Every row gives one point. Examples show where two turns around zero, p and q, send a point. Where does a point land after both, in the order given? Backwards means that the second turn is done in reverse. Each puzzle has new turns, and all numbers are rounded.

Turn p:
[ 0 -4  3] -> [4 3 0]
[11 28 11] -> [-24   5  21]
[-21  -8   2] -> [ 18 -13   3]
[  6  -3 -48] -> [-17 -19 -41]
[ 7 -5 15] -> [ 5 15  7]
[-3 -8 16] -> [13  9  9]
Turn q:
[-47   1 -13] -> [-38  -9 -29]
[15 -8  1] -> [17  3  2]
[10 -8 34] -> [ 17 -27  18]
[ 5  0 -9] -> [ 3 10 -3]
[  7   1 -12] -> [ 3 13 -3]
[10 14 -1] -> [-1 10 14]
Where do these land?
p, then q: [20  2 19] -> [-19  -2  20]
p, then q: [-18  16  -6] -> [ 12 -18 -13]
q, then p backwards: [-39  -1   5] -> [  4  20 -33]
q, then p: [  4  -5 -24] -> [-22 -12  -2]
p, then q backwards: [13 -1 16] -> [ 11  13 -11]
p, then q: [ 20 -10 -10] -> [-16  18  -4]

Turn p:
[ 18 -14  -1  -2  -1 -14] -> [ -2  17 -16  10  -3  -8]
[ -2  19 -30  24  15  -1] -> [ 14  -7 -18 -27  19  21]
[ 32  24  -3 -32  16  19] -> [ 41   9  11 -14  -3 -34]
[  3   1  22  12 -45   2] -> [ -1 -23  -4  35 -28  10]
[-18 -43 -15  -2 -15 -38] -> [-47  31 -18   3 -17  19]
[-20 -10  29 -16  14 -21] -> [-19  23  30  18  12   3]
[-22   2  19  36   6  35] -> [-12 -50   9   4  26   3]
[ 10  21 -21 -19  10  18] -> [ 26   0   6 -29  -5 -13]
Turn q:
[-14 -12 -11  11 -13  41] -> [-16 -27  -3   5  37  11]
[ 5 -2 -9 24 -7 21] -> [  5 -21  -4   8  23 -10]
[ 25  35  23 -24  17 -17] -> [ 20  38  21 -28 -14 -15]
[ 21  -8   4 -32  -3 -25] -> [ 14  24 -18 -20 -23  14]
[ -9  -4 -10  11 -32 -17] -> [ 16 -23  -1  16 -14  19]
[-29 -16  23  20 -12  28] -> [-31 -42  11  -7   9   1]
[-15 -17  13  30  11  25] -> [-29 -29  -1   2  13 -22]
[-17  19 -38 -27  17 -29] -> [  3  46   6  36 -11  20]
[ 34   7   3 -12  21 -26] -> [ 20  33 -13 -12 -18 -19]
Where do these land?
p, then q: [  8 -12  30 -11 -12  12] -> [  5 -25   1   9 -27 -10]
q, then p: [ 11   3 -42  18 -26  33] -> [ -4   2 -29 -15  46 -28]
p, then q: [-18  -7  24  -9  18  15] -> [-23  -2   9  -9 -27 -14]
p, then q: [ 18 -11  20   5  19  -1] -> [  1   9   1  19 -14 -24]
p, then q backwards: [ 13  -6  -3  48 -33  13] -> [ -4 -47 -16  24 -26  -6]
p, then q: [ -9 -18  22 -18  26 -11] -> [-11   7  33   4 -20 -19]
q, then p: [-20  14 -36 -26  -3 -31] -> [ 28 -51  -8   5   4   7]
p, then q: [ -2  37 -14  -7  11 -29] -> [ 17  17  10 -28  31 -12]

Turn p:
[  1  15 -16  -3 -30  -8   9   4] -> [ 17  -4  -3 -26 -12  15  12  -6]
[  0  14 -13 -11  31   0 -10  18] -> [-25   9  14  -3 -18 -24   6   1]
[ -3 -13   8  37  -2  18  18  15] -> [  3  10  11  -6  21  15 -19  35]
[ 10   4   2 -20 -43  14  -9  -6] -> [ 34 -23   3  -9  11   2  24 -14]
[ -4  -9   3  12  -9 -15 -38   5] -> [ -6 -32   4  -8   1  -6 -26 -12]
[ 16 -14  19 -13  48  -5  26  11] -> [-23  35 -24  18   9 -31   2  19]
[ 23  -6  -3   9   5   2   9 -29] -> [ -7  16  -7   7  25  15   3 -18]
[-23  -6 -23 -25   0 -11 -18 -10] -> [-15 -28  -5  11 -27   5  15 -12]
[-21  14  23  15   0   4  14  -7] -> [ 21  16   6  16 -10   9 -19  10]
Turn q:
[-32   0  -5 -21  14   0   6 -23] -> [ -7 -16 -30  22   9  17  14   3]
[ -2  -1 -10  -1  11  15  29 -17] -> [  2  15 -18  12   5  -9  26  10]
[ 10   6  17  28 -39 -11  -5  16] -> [ -9   7  16 -29 -29 -10 -28  14]
[ -9  -4 -12  16   8  -1  -7  19] -> [  9  19   0  -1  -1  15 -13 -12]
[ 23  26 -10   9 -19 -22 -11  33] -> [-16  10  41 -16 -26   5  -8 -19]
[ -6  15  16  -6   4  29  -4 -22] -> [ 24 -23 -13   9 -12  -9  15  11]
[ 34   4  10  13 -13 -24 -13  21] -> [-10   5  43 -15  -5 -10 -21  -2]
[ 20   6   5  23 -11 -35 -10   5] -> [-19   8  31   3 -11  -7 -29   5]
[-13 -13   4 -29  -3  15  13  -8] -> [ -3 -15 -24 -10  17   1  21   4]
[ -6 -21 -21 -14  11  18  -8 -20] -> [  8  -5 -28  13  20 -12   6 -21]
[-18 -18   6 -19  35  16  10  -5] -> [ 20  -5 -19  11  33  16  18   6]
Where do these land?
p, then q: [-31   4   3   4  -2  -5 -33  -7] -> [  4 -10 -12 -14   4 -19 -36   6]
q, then p: [30 18  2 11 -9 13 18 -5] -> [ 24  10 -26 -18 -12  -5  -9   0]
p, then q: [-21 -31  17  -5  -1  -2 -29 -18] -> [ 13  21 -14   5  16 -11 -41  -4]
p, then q: [ 22   0 -17  19 -16  -6  21  36] -> [ -4 -21  10 -13  15  23  36 -20]
p, then q: [ 35  12 -21 -16   5   8   9   1] -> [-17  -3  -5  17   0  12  33  20]
p, then q: [-30  -9   6 -12  11  24  -7 -12] -> [ 11  25   0 -13  -7  -4 -24  22]
q, then p: [  7   1 -19  16  -7 -23  28   2] -> [ 19   8  16  -1 -35   4 -11   2]
p, then q backwards: [20  9  4  5 25  0  8  8] -> [ 16 -16 -14  14  -7  -7  17   2]
p, then q: [-32  -5  26 -22  -6  -9 -15  -5] -> [-11  21   4 -10   1 -26 -34  -7]

Turn p:
[  7   1  17  -1 -10  -1  18   3   7 -10 -17] -> [  4   6   4   1  -9 -20   9 -16  13   6  11]
[-7  4 15  5  1  7 -4 -4 -8 -1  7] -> [ 3  1 13 -9  9  8 -1 -8  2  4 -4]
[  8  -1  -9   3   6  11 -11   7   9  -2 -48] -> [-24  19  -9   7   1 -30 -11  -2  16 -23  -4]
[  2 -14  -7  -6  -2  -9 -14  13  -4  22  -4] -> [  3   7   5  15  -2  -3 -18  23  -7  -3  -2]
[13  9  9  5  7 -4 22 -4  7 -2 13] -> [  9 -19  -6  -5   7  -4  10  -6   7  15  12]
[  3   0  -8  -4   6  -5  -3 -10 -12  -6   8] -> [ -5  -6  -4   6   6  12   0  -5 -12  -1   3]
[-16  13 -13   3   4  -9  -8   8 -10 -10  13] -> [ -5 -11   7 -10   0   7   9   4 -24 -11  -9]
[-20   7   8   2   6 -10 -11 -22  15  -9   3] -> [  0   9 -11 -31  -1   8  -8 -11 -13   3   3]
[ 1 -1 -6 -1 -2 20 24 -9 -7 20 -2] -> [  7 -15  -7  15  -4   2  -7  -9  20   9 -20]
[ -7  12  -6 -13   3   6 -12   3   2  -6  -3] -> [  0   0  -1  -7  -2   5  -2  -2  -2 -24  -1]
[ 12  -4   3   6 -24  -4   2   7   3  13  12] -> [21  8  2 11  2 -2 11 15  1 13 -2]
[  4 -25  -2   1   6  -1  -3   9  -3  -9  17] -> [-14  -1   9   6  -4  17   6  16  -1  11  11]
Turn q:
[ -8  -4 -12  -2 -16  -1 -11  14  -6  -3  -1] -> [ -4  -1   4   1 -15 -18 -12   8  -6  -2  -5]
[ 19   0   1 -10  10 -15 -13 -15   0  13  -5] -> [ -7  11   0  20   7  -5  20 -13   9   8  -2]
[  0 -17   6  10  -8  10   2   9 -17  -1   4] -> [  6  12   9  -8  -4  -2  -4   5 -22  -7   7]
[ -1  -3 -14 -15  -4  -1   2   7 -10  -8   7] -> [-11  -5  -1 -12  -9 -14   6   3  -5  -3  -8]
[-10  23  -5   6   4  17  -9   4  12 -12  23] -> [ 10 -20 -20 -16 -10  -3 -12  -5   7  15  15]
[  2 -16   4   4 -11  -6   6   5 -10 -19 -11] -> [  4  12   3  -4  -3  -2  -7  -2 -12 -21 -16]
[ -7   5   6 -19   5   8 -10   7  23   3   8] -> [  4 -22   5   3 -20   6   8  -4  14   6   7]
[ -7  23  14   4  13  -6   7 -17  -3   9  -4] -> [  4   8 -16   3  13  19   7  10  15  13   0]
[  8  -8  -4  -6  21  -9  -4 -11   2  12 -19] -> [-12  11  16  10  12   6   9 -12  12  10  -9]
[ -2   1   9  22   7 -15  19 -10   2   9   1] -> [13  8 -1  1 30  8 -1 10  9 -7  4]
[ 12 -12  -1   8 -16   2  15  18  -9  -4 -11] -> [  2  -2   9   3   6  -3  -8   5 -28 -15 -12]
[ -6   6  -3  -4  -5  16  -3 -10  17   1   8] -> [ -8 -14  -7   0  -8   7  -6  -4   8  -1  17]
Where do these land?
p, then q: [ -9  -1  -8   1  -1  -2   1 -26   4  -2   2] -> [-27   3  -3   0  -1  -3  -6   0  -1   8   4]
p, then q: [-11  16   8  13  -9  -3  22   9  12 -11   4] -> [-12  -4   4  10   9   4  22   9   1 -23  -9]
q, then p backwards: [-7  6  7  0  9  8 17 -2 -1  7 -1] -> [ 1 -3  1  4  7  4 -8 -1  3 -2 21]
p, then q: [-12 -17  -3   5  -4   4  -3   9  -1  -2   7] -> [ 4 -6  2  6 -9 11 -6 15 -9  2 -1]
p, then q backwards: [ -5  15   1 -10  -4 -13 -12   1   4  12   3] -> [ -1  -5   9  17 -10   0   7  12  -5 -10   7]
q, then p: [-4 13  3 11 -4  6  8  3 -9  5  0] -> [ -4  -8   7   9   5   2  -3  13   0 -11  -4]
p, then q: [ 19 -15 -16   4   6  38   4   7  -3  33  -2] -> [ 17 -17  28  13   5   5 -38 -18  10   7  -3]
p, then q: [ 18  -7  -9   4  23 -10 -10   5   1  -5   7] -> [ 10  -2  15 -25  -5 -11  -1   8   4   9   6]
q, then p: [  7 -13   4  11   0  -7 -11   2  -6 -13   5] -> [  7   1  -9   3  13  -3   5 -13 -12  -3  10]
q, then p: [  4  -9  11 -16  -1  -6   4  -8  -3   0   4] -> [  1  -8  -1  -2 -10  -4  15 -13   6   4  -1]
q, then p: [ -1  15 -14 -21 -11  -7   1   8  -5   6   9] -> [ -4  -1   5   7 -24 -14  -1  12 -11  10  -5]
q, then p: [  3 -17   3 -19   5  -4  -7  10 -12  -7 -18] -> [ 10  11   8   0  -4 -18  -1 -27   3   0  -6]
q, then p: [  1  28   9   7   0   4 -10   4  11 -15   2] -> [ -4  11 -22  19   6   4  -1  16   3  -2  -8]
p, then q backwards: [ -4 -13   6  12 -10  -7  -4 -23   8  -8 -23] -> [  6   2  -9   6   6   3 -23 -18 -23 -10  -5]

Turn p:
[  7 -10  11   8  16 -10   0  -9  10  27  -8  28] -> [-24 -12  -3 -11 -18   8   1 -15 -16   6 -25 -10]
[ -2  -3  -1   5 -22  -9  22 -14 -13  17 -14  13] -> [ 11  -6   9   4 -13   4  12 -20  -3 -22 -23  11]
[-20   2   0  -2 -16  -3  16  15  15  -2 -10  -7] -> [ 14  -2  -7 -14  -6 -23  -1 -10  13  -5   4  15]
[  3 -13  -9  -9 -30  -9  -8  -4  -2  -7  -4  -2] -> [ 23 -15   8   8  -5  12 -14  -1  11  -3   1  11]
[ 22   1  -2   8  27   6 -11   4   2  -8   2  -7] -> [-19   0 -11  13  10  -2  -7  16 -13   7   7 -16]
[13 14  2 12 -4  5  0  1 -5 12  6 -9] -> [-6 -7  6 15  9 -7 18  2 -1  3 -1  0]
[-19   5  18   0  17  -2 -20  -9   1 -17 -12 -21] -> [ -1  23   9  -6 -12 -11 -11  24 -16  15  14  11]
[ 10  -5 -11   0  -8  16  29   6   6  -4  18   6] -> [  5  -8  -2  -5  22  -6   3 -13  14 -22   0 -19]
[ 20   9  -1 -15   4  23   7   7  12 -10  12   9] -> [  3   1  -7  -2  33  -4  -7  -5   5   8  -6 -21]
[ -8  17  -6  -7   5 -33 -13 -23 -16   2 -11  -8] -> [  2  25   9  26 -29  12   1  -6  -6  11   4  12]
[-17 -23   6 -12  10   4  -7  22 -22  -1   5  -7] -> [ -3   2 -11 -21   9  20   1   8 -10  -7  24  20]
[ -4   6  15  16  -1 -10 -11  -2  11  -5   9 -11] -> [-15  -2  17   1  -7 -13  -3  11   7  10   7   5]
[  3  -4 -15  -4   5  12  -5  -6   1   9   6   4] -> [  6  -5  -6  -1   1  11   9   2  -1   3   1 -18]
[ -8   4  -8   1  -5   9   0  11   0 -15   0  11] -> [  5   6 -11  -6   7   0  -3   9  17  -4  -6   2]
Turn q:
[ 10  13   0 -21  13  -7  -3  -2  -6  -8   4 -18] -> [  8   4   1   9 -10  12  -5   0  16   5 -25  -3]
[  0 -13  -2  18  14  14   5 -26  13   3   0  15] -> [  8 -28  -3 -18   1 -10   4 -11  -6  10  13  16]
[-10 -10 -13  21  10   9  23 -12  14   7 -24  16] -> [-16 -21  -8  -8   6 -12  12   0 -22  21  11  22]
[  3 -11 -10   4  10   2 -11  -4  16 -10  -6 -10] -> [  1 -12 -12 -15  -8   3   9  14  11   3  -1   2]
[  1   4   5 -18 -12 -12  -1   4   8   2  17 -10] -> [  5  18 -11   2   7   1 -14  -3  14  -4  -8  -9]
[-19  -2  29 -10 -18  12   4  13 -26   4 -23 -12] -> [-23  -6  11  36  -4   0 -16   6 -11  -4  11 -29]
[  1   5  16   3  -3 -10  -7  15  -4  17   0  15] -> [  2  18  16   0   3 -18   2  -3  -9   0   4 -15]
[-13   8 -15   4   5  -2 -10 -16   4  -7   0  -3] -> [14 -6 -4 -1 -3  2 -5 17  1  2 -1 18]
[ -1 -13 -23   3   8  17   1 -10   4  11  -6   9] -> [  5 -16  -7 -17   4  12   6   1 -21  10   5   6]
[  5  10   8   3 -11  -3   1  17 -17   4  11 -23] -> [ -1  22   5  21  -6  14   2  -4  12  -4   9 -11]
[  4 -16  12   9 -11 -24   9  17 -19   5  13  26] -> [ -2  13  15   7  30 -17  19 -15  -5 -20   3 -10]
[  2   9 -10  -5  11   7  -2   4  13 -17  17   1] -> [  0   3   6 -19   0  12  -8   1  16  -1  -8  15]
[ 16  15   3 -12 -17  -2  -9   0  -2 -11  -1  -5] -> [  0  12  -6   4 -18   3  -9  -3   3 -19 -13  -2]
Where do these land?
p, then q backwards: [ -2 -10   8 -15  12   5   9  37   9 -21  -4  -7] -> [-19  -9  -3   1 -23   1  10 -11  33   4  14  10]
q, then p: [-11  -3   3   6 -26  16  -5  38   4  -6  -5   3] -> [  2  27   5 -17  13  -4   8  12  20  10  23  13]
q, then p: [-10  -1  -5  14   5  -2 -11 -17   3   0 -11 -12] -> [ -7 -23  -8   1   6   7   0  -8  13 -10   2   1]
q, then p backwards: [ 11   2   4   8  -5 -14 -12 -13   0   7   7  16] -> [-10   3  -2  -5  -9   9  22  -4   4   1 -13 -12]
q, then p: [ -1  -3 -23   0   7 -13   2  -9  -6   1  -3  -2] -> [ -4  -3 -19   4   6   1   4  -5  -7 -14 -12  -5]
p, then q: [  5 -14   6  -2  -9  -9  -7 -12 -10   8 -13  -9] -> [ -1  -8  10   4  -1  -1   5 -12  -9 -20  10  -9]
p, then q backwards: [-17 -12   4  -2   1  -7  -1 -19  -7 -10   2  -4] -> [  2  17  -2   5  -4  13 -18  10  -4  -1   7   4]
q, then p: [  2 -11   0  -3   8   4   7 -15   4   6  -8   9] -> [  3  -5  -1   0 -10  16  -1  -6 -13  -9   4  -1]
p, then q: [ 31  -9   2   1   2  -5  16 -14   0 -11  14   6] -> [  8 -23   6   9 -15  -3   2  16  22   1  12  -2]
p, then q: [-12  34   1 -29   3  12  -9 -10  17   8  14  -9] -> [ 18  22 -10   9 -11  -6  -3 -27  -3  34  -4  -4]
q, then p: [  1 -10  -4  13   6  -7  17  14  -1  11   8  -4] -> [ -8  11   2  -7  -1  -9  16 -13  -4  -3   2 -16]
p, then q: [-12  48  -4   1  -8  -9   2   6  -2   3 -11   2] -> [ -4  20 -10   0  -4 -28   7  -8 -19  15  -1  28]
p, then q backwards: [ 14 -11   8   8   3  28  -7  14 -12   3  10  12] -> [-14 -29 -21 -12   4  -1   3   9  -1 -10  -4   7]
